Every row gives one point. To make a cloud, some directions were put in groups of two or more. Within a group, all points are equally far from the middle, so they leave a hole (a ring in 2 directions, a hollow ball in 3). The other directions are filled evenly. Then the cloud was stretched, turned, moved and blurred a little. How many holes are there, and how many directions does each take, smallest first?

Cloud (15 x 2):
[[ 27  37]
 [-26  40]
 [ 16  43]
 [ 57  -8]
 [  6 -26]
 [ 52  13]
 [-29  37]
 [  7  46]
 [ 54   7]
 [-12 -16]
 [ 51  15]
 [  1 -24]
 [  1 -25]
 [ 24  40]
 [-26  -3]]
Holes: 1 (2)

Cloud:
[[  0 -52]
 [-42   7]
 [ -3 -52]
 [-26 -44]
 [ -9 -51]
 [ -9  27]
 [ -5 -52]
 [  3 -51]
 [ 18  13]
 [ -1  25]
 [-26 -45]
 [-12  27]
 [ 29  -8]]
Holes: 1 (2)

Cloud, 14 rows:
[[ -8 -52]
 [ 30 -30]
 [ 24  22]
 [  9  32]
 [-41  22]
 [-54 -11]
 [-12  35]
 [ 32 -28]
 [ 30  15]
 [-52 -21]
 [ 37  -4]
 [ 29 -32]
 [-52   3]
 [ 18  26]]
Holes: 1 (2)

Cloud:
[[ 20   0 -32]
 [ -1  24  -7]
 [ 35   3  20]
 [ -7  60  27]
 [-15  18  40]
 [-14 -27 -19]
 [  8   5 -27]
 [ 28 -28 -17]
 [ 13 -33   1]
 [  9  26 -26]
 [  6 -10 -34]
 [ 36   4   8]
 [ 15  -8   1]
 [-16 -47 -10]
 [ 22  -8   7]
 [ -9  36 -12]
 [-28  -9 -15]
 [-15   1  29]
 [-47  30  34]
 [  4 -32  22]
 [ 29  39 -10]
 [ 16 -20  22]]
Holes: 0

Cloud:
[[ -7  31  31]
 [-36 -17 -19]
 [  9   0 -24]
 [-18   3 -53]
 [ 16 -18 -54]
 [-17  25  28]
 [  0  18  33]
 [ 26 -46  -3]
 [ 32   8 -43]
 [ -8  54 -31]
 [  2 -38 -44]
 [-47  16  -4]
 [-14 -24 -28]
 [  6 -46   1]
 [ 30 -39  -5]
 [  5  19 -38]
 [-35 -39   8]
 [-11  33 -47]
 [-60  14 -44]
 [-14  -6  31]
 [ 13  24   2]
 [-50  19 -12]]
Holes: 0

Cloud:
[[-28  -6  12  54]
 [ -7  -1  12  45]
 [-26  -7 -16 -19]
 [ -6   0 -33  -4]
 [-35 -23  -9  -4]
 [-17 -24  -1 -41]
 [ 22   4 -22 -55]
 [ 21  16 -25 -17]
 [ 13 -17   5  37]
 [  8 -13  39  33]
 [ 23  26  -1 -60]
 [ 13 -15  15 -29]
 [  5 -29  -5 -55]
 [ 22  -3  28  -6]
 [ 19 -14  11  19]
 [-11  -3  31 -13]
 [ -4 -13  -6  50]
 [-23  -5 -17 -17]
 [ 24  13  32  18]
 [ 52  29   6 -11]
 [ -4 -28   7  23]
 [  0  25 -12 -30]
 [-19 -15 -26   0]
 [  6  27 -17   3]
 [-16 -19  19 -19]
 [ 16  26   2 -30]
 [-13 -28  20 -32]
 [ 17   2 -19   1]]
Holes: 0

Cloud:
[[-20  11   6  12]
 [ 20 -14  -1  19]
 [ 30   0  29  -1]
 [  9  36   8 -22]
 [  1  13   1 -26]
 [  7 -25 -23  -8]
 [-20 -14  15  -3]
 [ 12   7  -8  10]
 [-10  49  -1 -21]
 [ -9  -6   4  16]
 [ -3   2 -14  10]
 [-18  -6   5   6]
 [-13 -30  14  17]
 [ 12 -29   2  18]
 [ -1  43  20  10]
 [ 26 -16  14  20]
 [  2  60  -4   6]
 [  5   7  20  22]
 [-27  23  10 -31]
 [  1  -6   0   6]
 [  5  55  52  -4]
 [ 13 -21  13  24]
 [ 16 -11  -1 -28]
 [-18  26  19  24]
 [ 26  -9   8   8]
 [ -9  39 -14  13]
 [  3  48  -7 -16]
 [ 29   7   4  30]
 [ 23   3  24  31]
 [-11  12  31  -8]]
Holes: 0

Cloud (52 x 6):
[[ 24  -8  -5 -49  33  -7]
 [-28  -3  -6  -3 -14  13]
 [  1   1  11 -18  18 -19]
 [ 35 -25  -3 -11 -15  -9]
 [ 12   0 -14 -15  10  17]
 [ 11   2  23  16   6 -13]
 [ 18  28   9  -4 -40  10]
 [-31  41  -3 -25  20  11]
 [ 28 -19  -3 -36  19  24]
 [-18  20  -8  15 -14 -20]
 [  9  -7   7 -30   0  10]
 [ 22  27 -34 -18  13  -5]
 [-14   6   1  35  24  13]
 [-42  33   2  -2  42  -6]
 [ -4 -21  35 -25   6   1]
 [ 21   9  -3  -7 -40  21]
 [-11  14  11 -19  -3 -33]
 [-24  38   8  -5  44  14]
 [  0 -19  11  17   2 -15]
 [-17 -20  29  28 -24  14]
 [-42 -10  20  -6   4 -42]
 [ 17  -9  23  20  29 -21]
 [ 11 -32 -11  -3  36   8]
 [  7  22  18   0  29 -21]
 [-15  17  29   3   9   9]
 [ 25   3 -16  -9   4  16]
 [ 12   5   5  23 -38  24]
 [ -3  18 -11 -36  31 -13]
 [-10  28 -11 -10   2  -3]
 [ 22  18   1 -27 -43 -28]
 [-24 -29  -3   4  48 -12]
 [-15 -15 -22  16  14  22]
 [-12  33   3  -9 -41  -4]
 [ 39 -20 -14 -13  30  -7]
 [ -5 -13  -9  -4  -8  40]
 [-20 -13  26  19  22  20]
 [  6   1  -9  27 -28  18]
 [  9  15  -4 -13 -48  -3]
 [ 23  -3  11  25  30 -11]
 [-30 -16   0  18  22  18]
 [-11  25 -20  16  18   8]
 [-33  31   1  13  32 -13]
 [ -3  29 -18 -10  -1  15]
 [ 24  10 -27 -11  20 -19]
 [ -7 -16   1   7  -9  36]
 [ -3  12  14 -60  -4  -6]
 [  1   3 -16  14   8 -32]
 [ -4 -15  -6  39 -13  26]
 [ 18  -7 -29 -10  26  -6]
 [  1  11  -6 -45 -14  12]
 [ -8  -9  -9 -17 -27  28]
 [  5  20 -21 -16   7  37]]
Holes: 0

Cloud (49 x 6):
[[-26 -24  30  -3 -21  44]
 [-15  45 -25  15 -44 -36]
 [-39  22 -15  -4 -34 -38]
 [-13   3  -9 -29 -58 -17]
 [ 26 -36  27   3  -4 -20]
 [  3   2 -32 -25 -13 -48]
 [ 31 -33  30  -4   3   6]
 [ 27  10 -20  -5 -15  28]
 [ -3  40 -32  -2 -35   8]
 [ 29  38   0  -4  14 -47]
 [  9  40 -39   6 -45 -29]
 [-18 -22  21   0 -60 -18]
 [  6 -27  -4 -42  -9  -3]
 [-35 -30  -6  18 -28  13]
 [-19 -12  43   5  -4 -22]
 [ 18   9  24  30 -30  16]
 [-27   4 -22  33 -31   0]
 [-42  -2   2 -26 -13  -8]
 [ 24 -30  20  -4 -12 -35]
 [  9 -33  33  -2  16   6]
 [-15 -11  53 -13 -31  19]
 [-29  40 -36   6   1 -15]
 [-20  25  34   3 -12 -30]
 [-17  -9  38 -13   9  -6]
 [ 14 -10 -12 -14 -21 -55]
 [-26 -36  11  -2 -60   1]
 [ -2 -39  23  16  -1 -29]
 [-13 -28  36 -11  12  10]
 [-29  -6  13  -2 -53 -30]
 [ 20   9 -17 -15 -33 -54]
 [ 11  43  -5  26  30 -24]
 [-19  10  43   1 -29 -21]
 [ 15  44 -23   9 -44 -44]
 [ 23   8  -4  35 -41  -8]
 [-23 -37   7   8 -57   8]
 [-21  40  27  -8  -7 -13]
 [ 27  23 -10  -2 -16  29]
 [-12  43   4  -8  22 -21]
 [-12 -20 -31  27   0 -11]
 [  7 -38   2 -14 -57 -12]
 [  2  -4  18  40 -39   3]
 [ -4  16  16  46 -22  -1]
 [  1  31 -50   7   4 -55]
 [ 32  56   3  -2 -18 -12]
 [-10 -22  42  29 -33   9]
 [-38  -7   6 -28 -45   1]
 [-17   6 -17 -32   6 -24]
 [  0 -21  38 -27 -38  36]
 [-22  30  11  11 -34 -46]]
Holes: 3 (2, 2, 2)

Cloud, 53 rows:
[[-17  32  18 -24  -3 -19]
 [ 23  -1  21 -50 -30  28]
 [ 31 -16   0  16 -32  -6]
 [-11 -36 -14  -3  15 -57]
 [ 12  -5  34  43  -7  16]
 [  9 -10  30 -25 -23  26]
 [ 41   0  -1  -2  12  19]
 [ 31  12   0   4 -35  15]
 [ -2  -9 -19  29 -30  32]
 [-16  12  18 -18  23 -28]
 [  9  -4  15 -21   7  60]
 [ 18  29  31   6 -33 -13]
 [ 18  23  -6 -18 -21 -16]
 [-29 -20 -14  34  48 -24]
 [-25  20 -11  19 -25 -35]
 [ 42 -25  21 -12   4 -22]
 [-32 -16   3  15 -50  -7]
 [ 14  -9   6 -41  16  38]
 [  2  -4  13  53   1  12]
 [-18  24 -32 -16 -34 -15]
 [ 28   0   9  44  -1   3]
 [-22  -7  11  59 -18  -9]
 [-13  12  -2  47  11   1]
 [ 20  26  -9 -37 -21  -4]
 [ 24 -41  -2  22 -20 -47]
 [  9 -13   6  43  -6  22]
 [-53 -19  -4  10 -15   1]
 [  1   8 -30 -23  12  -2]
 [  9 -14   2   1 -51 -14]
 [  6 -43 -28  -9   1  -4]
 [ 16  -6 -25 -20 -45   4]
 [ 25  -6  -2  -5 -17  56]
 [ 46 -19  24   0 -11  23]
 [ 42  16   7 -15  10 -18]
 [-30 -10   0   1 -35 -39]
 [-15   0  31  -3 -18  22]
 [-21   0  -8 -38 -12 -18]
 [-39 -10   9   0 -28   3]
 [-34  17  12 -21  11  21]
 [-21  24  30 -22   7   2]
 [-13  44   1  -4 -41   5]
 [-43  19 -13  -8 -43 -17]
 [-25  37 -12   8   9   8]
 [  9  18  30  21 -34 -15]
 [ -6  20  25 -29 -45  11]
 [ 25 -38  -1  -5  -8  10]
 [-31  23  20 -22   5  22]
 [ 41 -20  32 -11  -7  25]
 [-14   6 -25  12  15 -45]
 [ 15 -35  -2 -11  -6  26]
 [-13  26   3 -25  37  28]
 [ 56   6  18  17  12   0]
 [-33  31  21 -12   0  22]]
Holes: 1 (4)

Cloud:
[[  7 -34  30  -8   0 -10  17  15]
 [-35  -6  17  -4  10 -24 -17  15]
 [-10  18  -5 -25  13 -10 -25  21]
 [ -7  15  18  18  18  -6 -32 -10]
 [-14 -22 -18 -52 -26  12 -19 -13]
 [  0 -36  -1  -1 -22  31 -17  -7]
 [  7  -7  -4 -40  17  18  -5 -11]
 [-25   3   6 -34  -4  -6 -19  23]
 [-23  12  19  14  -6  13  33   6]
 [-15  22 -17 -18 -33 -18  -2  -3]
 [ 13  28  25  13  -1  -9   2 -19]
 [ 36 -18  25  -9  14  -3 -15   5]
 [-18  14 -22 -14 -13  13  -5 -46]
 [-34   1 -32  -5  14 -19  14 -17]
 [-10  27  19 -33  -3  10   1 -28]
 [ -3  32  10  -4  32 -21  38  14]
 [-12   4 -24  -7  -6   2 -11 -49]
 [  1 -33  -5  12   3 -13  14  30]
 [ 33  -7 -13   7  -5   1  26 -22]
 [ 20  -8 -13  19  -7  25   5  13]
 [ -2 -14 -23 -41   4  21  -6  -4]
 [-12 -58  -3  -7  -8   7 -12  -2]
 [-10  17 -32   9  33  24  -9 -25]
 [-41  -3 -23  -5  37 -12   4 -13]
 [-11  25 -17 -10  -3 -12  25 -20]
 [ 32 -25 -16 -16  -2 -38 -13  -9]
 [-17  22 -16 -25  10  41  13   2]
 [  4 -10 -44 -22  11  11  -3   8]
 [-24 -15  32  10  37   3 -23 -19]
 [-10  20 -28   4 -17  -4  -9 -29]
 [ 35  12  10  12 -26  13  14  20]
 [-30   3   3   5  31   2  23   4]
 [ 35  -9   7  26  11  -4  12  30]
 [-23  -2   5  27  17  12  19  -1]
 [-11 -40  -4   9 -28 -17  -5   5]
 [  4  -1  -4  -7 -17  22 -35   5]
 [  1  47  10  26 -24   2   2  -5]
 [-30   1   5 -34 -20  10 -13  24]
 [  9 -20  -9 -40  30   3   0 -20]
 [ 14  -8 -32  -7 -29  36   3 -12]
 [ -4  -6  16 -12 -17  -1  25  35]
 [ 28  -4 -45   3  18 -29   5  19]
 [-15 -17 -23 -18  20   8  29  -3]
 [ 20  -1  -7 -11  27 -18  14 -31]
 [ 24 -18  14   4 -13  11  -4   7]
 [-31  11 -23  -6  30   3  20  -8]
 [ 14  -1  -6  -6   8 -30 -28  -4]
 [ 33  -4  38 -17 -25   5 -11   3]
 [  4 -34 -14  11   1 -20 -33 -14]
 [  0 -19  13   8 -12  27   6 -22]
 [-16  36   3 -20 -11  -9 -19   4]
 [ -1 -10  13  27 -19 -11  27 -25]
 [-12  14  17 -14  31   8  27  23]
 [-27 -13  41 -18  20  15   2  -5]
 [-25 -24   2  17  39  14   2 -12]
 [-42 -20 -16  -4  23   3  12 -21]
 [ 17  -3 -17  32 -16   1  32 -29]
 [-23  13   2  34  25 -32  15  28]
 [  8  -3 -18 -17 -15  15  13 -43]
 [ -7 -33 -25  18   9   1  16  31]
 [ 10   7  -8 -10  11   4   8 -32]
 [ -5  -8  44   7  31   8 -15 -15]
 [-23  -7 -21 -24  45  -5  -2 -30]
 [  0 -27  -7  20  36   8  -4 -30]
 [-31  -8  19  -9  -6  11 -21  34]
 [ 16  -6  30 -13  -4  22  -8 -25]
 [ -2  -4   6  29 -25   0  27 -26]
 [-27  -7  -1   0  25  -2  26  -4]
 [ 27  13  -5   2  25  19   8   6]
 [ 17  -2   0  -8  10  21 -27  14]
 [-19   8 -60  -7  -6  16 -19   5]
 [-27  -3   1  10   3 -37   7  15]
 [ 38  -7  36 -10  16   1  -5   1]
 [ -2  -2  17  28 -19 -29  -7   3]
 [-17   1 -22 -18   9 -35  -7 -18]
 [-10 -13 -12 -20  29 -26  26 -24]
 [ 13  18  23 -34  -2  -3  18 -18]
 [-39   8  12  13  28 -13 -16  30]
 [  8 -15  40   5  -8   7  12 -14]
 [  8  16 -16 -24 -22  23  -4  15]
 [  6   2  -4 -33  37   9  -3  24]
 [-33  27 -24 -11  11   3  -8 -13]]
Holes: 2 (2, 2)

Cloud:
[[  7  37  19 -11  17 -11 -33 -34]
 [  5  -7 -28  10 -12  -8  -4 -50]
 [  0 -46   7   0 -20  23  14 -28]
 [ 12  21 -11  34  31  24 -10  11]
 [ -4 -24  -4  23 -40  17  -2  27]
 [-21  26  31  -1  20  23 -30  19]
 [-34  49  -6 -16  17 -15 -42 -12]
 [  1   9 -39  36   6  -6  -1  32]
 [ -7  28  -1 -37  22 -19 -36  39]
 [-17  -5 -16 -18   4 -21   0 -51]
 [ 13 -34  -8 -27   3 -11  20  29]
 [  9   4 -18   9   9  15 -39  26]
 [-35  12  26 -10 -29 -26  -6  -6]
 [  6  31  -4   0 -11  14   5  43]
 [ 18  -5   4  32 -27   0  18 -11]
 [ 25  -6  -2   3   4  26 -39  18]
 [ 20  -5  21  34 -19  31 -27  12]
 [-15  28 -25 -12  29  -8 -31 -22]
 [-39  50 -26 -35  14 -30 -19  23]
 [ 29  54 -12  14  -1  14 -23   3]
 [  0 -14   4  17 -20  38 -31 -31]
 [ -4  11  39  34  -8  37 -20  -7]
 [  9  25  49   6   0  18 -10 -20]
 [-16  25  30   3  24  28 -24   8]
 [ 22  22 -28  37  20   8  -8  42]
 [-11   4  -4 -16   4 -19 -53  13]
 [  3 -32 -15 -19 -22 -39  11 -23]
 [ -4  -9 -14 -43  -3   3  -6  32]
 [ -7  21 -25 -32  28 -19 -23 -26]
 [-27  17  19   0  25 -17   5  -7]
 [-20  14  26 -28   0  27 -16 -33]
 [-25 -13  -3 -23  -4 -25   4  40]
 [-12  60  15  -8  -5  -2 -12   6]
 [  7  12  33  -5  20  33  -1 -16]
 [ 25 -12   6  10  -2 -14 -23  56]
 [-24 -23  -1 -15 -37  -4  19 -31]
 [-16  33  27 -28  26 -26 -28  -1]
 [ 20  17   9   5 -13 -31 -23  14]
 [  2  13  25   3   4   5 -15 -60]
 [-13  20  -9 -53   7 -43  -1   0]
 [-35  -8  12 -29 -23   1 -23 -58]
 [ -4  33 -11 -19 -15  12  -5  26]
 [ -5   4  10 -36  11  21 -32   9]
 [-19 -18  -2 -40   0 -22   2  35]
 [-11  -7  -1  -6 -18  30 -24 -42]
 [-14  18 -43  19  22   2 -18 -12]
 [  6 -13  -7  26  -7 -20   9 -37]
 [ 36 -20  -2  25 -12  25 -26  22]
 [-25  -3  13 -20 -36 -30  -5  -6]
 [  6   1  -7  23 -34  21 -22   5]
 [-40   1  20 -38 -10  19  -5  -4]
 [  0 -39  11 -42 -34   2 -13 -26]
 [ 28  19 -34  13   2  35  -9  -6]
 [ 56  10 -14  29  -7   1   6 -13]
 [ 37 -18   1  32 -30   4  11  -9]
 [-32 -24 -39  -7  -6  -8  -5   4]
 [ 19  -5  -1  37  -2  31 -26  20]
 [-27  -8 -42   6  -8 -16 -26 -23]
 [-21  30 -32  -1   6 -21  -3  54]
 [ -9  36  10 -34  42  -1 -28  13]
 [-32  -1  35 -28 -21   6  12 -22]
 [ 39   2 -21   7 -19 -24  11   3]
 [  8   2  26  18  15 -11  -7  32]
 [ 14  13 -19  -4  34 -10 -19 -21]
 [ 19 -13   9   8  -3 -24 -23  52]
 [  5  16 -21  15 -29   0  11   7]
 [-26  16  28 -11  16  -5 -41  22]
 [-15 -19  21 -38  21 -21 -12 -16]
 [ 27 -22 -19  22 -15  22 -20  27]
 [ -8  20   3  24  11  -9  -2  45]
 [ -5  44   9 -25  20 -39  -8  31]
 [-10  -1  12 -21  20   0  23  21]
 [-42  -4  41 -22 -10  15   1  10]
 [ 34  26  -5  20 -14   9  11  25]
 [ 12   9  41 -14  -5   8   7  30]
 [-21  -6  52 -24 -14   0  -2 -48]
 [ -6 -22 -10 -34 -31 -15  -6 -33]
 [-15   7 -19 -47  14  -4 -20  27]
 [ 40  20  -1  14  18  38 -21   2]]
Holes: 2 (2, 4)

Cloud:
[[  2   2  29  28 -22   9  30 -37   7]
 [-21 -10 -13  17  39 -12  24  20 -48]
 [-41 -22 -24 -19  19  31  -6  19  -7]
 [-35 -28 -20  22  14  11  25   6 -18]
 [-17  35   3  18  44   3  12  14 -22]
 [-28  11 -25  -1  19  27 -30   5 -16]
 [ 13  -7 -24  -7  35  11  14  -5 -37]
 [ 21  15  16  35   2  -5 -21 -18  16]
 [ 24  11   5  25   9 -15   7  25 -15]
 [ 11 -10 -28  31  21   9   8  17  29]
 [ -7 -23  -8  40  12   5  10  15  32]
 [-18 -10 -21  32   3   2  22 -11 -37]
 [  0 -21 -22  14  -2  -9  22  -1 -48]
 [-38  22  -2 -12   1  28 -20  18 -16]
 [-52  26  21  -2  -3  12  -4   3 -13]
 [-40  19  16  16   5  18  27  17  -7]
 [  1   5  -6  13   3 -30  23 -44 -37]
 [  4  48  14 -17  24 -12  13   4 -19]
 [ 21   5   2  36   3  16  14  36  32]
 [-33  10 -25   1 -28 -20   6 -17   6]
 [-21  36   3 -15 -16  15   3 -26  11]
 [  5  20  13 -21  29   6   0  25 -19]
 [ 35  44  15   6  15   2   9 -32  -9]
 [-33   3  12 -16   2  -4  10  32 -50]
 [  6  -3 -17  26  14   3  -8 -19  48]
 [-42 -26   0 -15   9  12  15  -7   0]
 [ 23   3 -19   6  -4 -26  12 -21 -21]
 [-18  32  14  27  18 -35   9   1 -15]
 [-28  -8  28   8   5  28 -21  13  -8]
 [ 37  -1  -7 -15  21  16 -15 -14 -17]
 [-16  -7  22  14  16  29  27  -2  19]
 [-29  15 -21  10  16 -17 -13  17  27]
 [-16  -3 -38 -16   0 -38   9   0 -23]
 [ 20  23 -12  -9   5  -9 -19  -2 -13]
 [-21 -42 -19   6   9   4 -21  17  20]
 [ 17   6   1  33   6 -14 -17 -39   6]
 [ 40  -2 -10  10  -3  23  14 -23  22]
 [-44   0  -8   2  12   8  28 -22  -2]
 [ -9 -20 -16 -22  17  25  21  24   1]
 [-60  24  19   2  -3   5  16  13  -7]
 [ -3  54   2  -6   4 -13 -22 -10   3]
 [-28  -6  19  -7 -10  -2  -4  24 -16]
 [-11  18  13  42  20 -17   2  11   2]
 [  3  -3   6 -14  37  10 -17 -46  -2]
 [ -5   9  29   3 -22 -12  39 -12 -12]
 [ -7 -18 -33  -9  -6   7  -2   9  26]
 [ -1 -13  -7  11  50  11  17  12 -34]
 [-15  30   8  18  26  10  33  -1   4]
 [ 21  11  29  35  -4  -9  30 -22  -9]
 [ 18  12  22 -21  -4  25  21   6  -6]
 [  8  40  12   4   8 -42  10  -2   6]
 [ -2 -23   4  32  22   1  36   4  -8]
 [ 30   8   7   6  -2 -13  -9   4  -7]
 [ 29  16   8   6 -16  12  24  17  23]
 [-19  19 -23   3  29   2 -16 -11  23]
 [-26  -5 -19  36  11   1  14 -19 -32]
 [ 10  32  16  23  12  23  -9  10  38]
 [  2 -11  23  32  -5  31  14 -30   0]
 [  1  23 -17  22  -1  17 -19   0  17]
 [  6  -7  14  25  -8  -8  40   8  26]
 [ -5  -5 -22 -15 -11   2 -21  -7  21]
 [-16   1 -20 -33   6   6  12 -10  10]
 [ 19   3  24   9  -3 -20  23   4  -7]
 [ -7  14   4  29   5  -8 -23  18  -6]
 [-16  42 -21  10  10   5 -29  13 -10]
 [-25 -20  -9 -15  19  -1 -13 -15 -45]
 [  9  21  10  14  31  17  25  23 -22]
 [-10   0  23  -7 -28 -10  -3 -30  10]
 [-11 -10  20   0  -5  -2 -20 -31  -8]
 [-14  23  -3 -18 -10   7  -8  42  11]
 [-26  34 -25  12  29  -2   5 -14  15]
 [ -9  11  38 -28   6   8  13  -3  -9]
 [ 13  35  16  14  -5 -39  24  -8 -12]
 [ -4 -15 -12   5  13  22  -9  33  46]
 [ 10  30 -28  14  35 -16   2 -25   3]
 [ 23   1  40 -10   7  22  29  -6 -10]
 [-26 -11  16 -25   9  19  19  32 -16]
 [-28 -10   2 -15  45  11 -12  28 -26]
 [-13  23 -22  19 -27  -2  12  18   2]
 [ 54  10  -1  23  13  14  -6   0   0]
 [-38 -30 -22 -25  14  -2  -2   6 -53]
 [ 14   9  -6  17  28 -17  -6  38  -2]
 [-31  36  18  27   0 -25  -6  -3  13]
 [-14  20  14 -31  12   7  -1  17  15]
 [  2  22   8  15   5  29 -21  25  31]
 [ 23  -6  32  29  11  11  14  -9 -24]
 [ 30 -10  11  43  -1   4  11 -25  -6]
 [ -9  47   9  25   0 -17 -14   1  25]
 [ -2 -10 -28 -25   5   4 -24   3   9]
 [  3  11  33  27  26 -13  19 -12 -12]]
Holes: 3 (2, 2, 3)
